Every row gives one point. The points of each table are mixes of a few directions, plus a little noise. Count the directions of each table, and those that both share. Where both have some left over, give the other angles between the two spaces (their principal angles), to ten degrees, smallest first.
In the rows, zero is written as 128.

First (6 x 3)
[[138 112 179]
 [ 76 171 100]
 [125 145  43]
 [ 95 153 115]
 [172  92 158]
 [162  95 172]]
Second (4 x 3)
[[169 108  66]
 [134 117 161]
 [ 81 150 203]
 [128 136  84]]
Directions: first 2, second 2, shared 2

First (10 x 8)
[[166 101 147 104 121 119 150  76]
 [154 113 146 115 123 122 139  94]
 [146 135 155 136 124 126 115 114]
 [122 166 154 162 127 135  87 154]
 [108 137 114 137 132 133 120 153]
 [ 79 146  87 142 138 138 118 187]
 [ 42 195  88 185 145 152  71 249]
 [131  97 104  99 128 123 163 111]
 [166  70 121  76 122 113 187  60]
 [166 118 164 121 120 122 129  85]]
Second (8 x 8)
[[ 39 114  70 142  72  94 182 200]
 [147 124 174 144 148 132 122  94]
 [110 138  89  88 160 119 106 134]
 [104 129 123 113 145 108 122 123]
 [171 129 178 141 119 132 118  92]
 [116 135 135 100 163 103 104 101]
 [191 119 111 177 134 235 145 163]
 [147 136 146 118  81 101 124 116]]
Directions: first 2, second 4, shared 1; angles 80

First (10 x 11)
[[ 87 115 126 135 150 115 118 141 127 115 104]
 [  7 118 107 139 154 130 131 128 120  74 108]
 [116  89 148 139 124 165 166 202  97 112 175]
 [175 190 105 105  80 142 131  31 148 142 153]
 [222 156 134 114  96 129 125  95 141 168 146]
 [ 29  83 131 148 171 125 132 191 108  86 108]
 [ 77 110 126 137 162 103 110 145 129 114  88]
 [152  77 162 141 141 138 144 222 104 137 147]
 [204 159 128 114  94 136 131  88 139 158 151]
 [212 183 115 107 107  95  92  38 165 174 100]]
Second (9 x 11)
[[115 165 106 143  91 146 124 119 126 133 193]
 [107 201 134 118 147 150 136 128 114 195 189]
 [106  42 149 129 132 103  65 147 157 117  51]
 [157  78 135 143 151  75 117 104 115 111 105]
 [155 112 112 137 113 128 156 161 150 108  71]
 [165 124 159  93 177 121 154 106  93  94 123]
 [167 154 147 137 144 103  81 151 109 169 183]
 [116 182 103 159 134 109 154 103 114 198 183]
 [ 64  95 106  91  61 220 167 134 176  26  52]]
Directions: first 3, second 6, shared 1; angles 40, 70

First (9 x 18)
[[150 110 115 123 124 132 150  96 112 191  79 162  53  74 134 148 129 187]
 [185 128 137 121 125 112 119 114 124 161 108 187  96  84 137 152 123 182]
 [156 138 148 105 128 138 116 156 128 123 105 131 110  85 111 121 158 142]
 [ 75 146 136 141 134 125 107 162 147  45 196  67 233 215 119  97 123  40]
 [160 159 169 101 128 128  83 185 144  66 151 123 178 123 104 112 156 106]
 [ 58  96  72 186 134 109 165  56 122 153 163 116 149 217 170 142  56 103]
 [137 123 127 107 125 154 150 127 114 173  70 126  56  55 113 126 161 166]
 [ 75 121 109 161 133 117 130 116 136  91 181  94 194 213 143 121  94  74]
 [155 133 139 108 128 136 131 136 123 148  94 144  88  76 116 133 151 156]]
Second (11 x 18)
[[148 107 141 126 152 167 135  47  74 150 104 135  83 173 114 168 125 166]
 [110 145 160  82 189 118 118 127 147 148 159 111 197 155  76 110 133  86]
 [ 78 139 103 146 125 115 142 148 158 120 156 101 179 150 135 105 116  75]
 [172  78 201  72  95  64  43 247 127   7 179  93 117  72 148  86 127 174]
 [191 163 106 178 114 159 132  63 106 147  99 212 117 157 147 189 124 151]
 [108 167 125 125 118 184 146 160 134 117  87  91 123 104  96 108 192  88]
 [ 86  68  97 144 107  53 136 143 147 134 171 116 118 117 186 109  58 148]
 [123 173 129 128 117 183 136 159 133 107  92 104 132 110  99 114 190  90]
 [143 118 142 101 152 107 124 115 129 164 129 147 120 110 116 132 117 152]
 [135 125 134 129 143 186 145  67  83 146  87 120  82 156 105 156 151 147]
 [116 125  70 176  96  71 150 132 168 167 146 179 139 105 186 132  74 130]]
Directions: first 3, second 6, shared 3
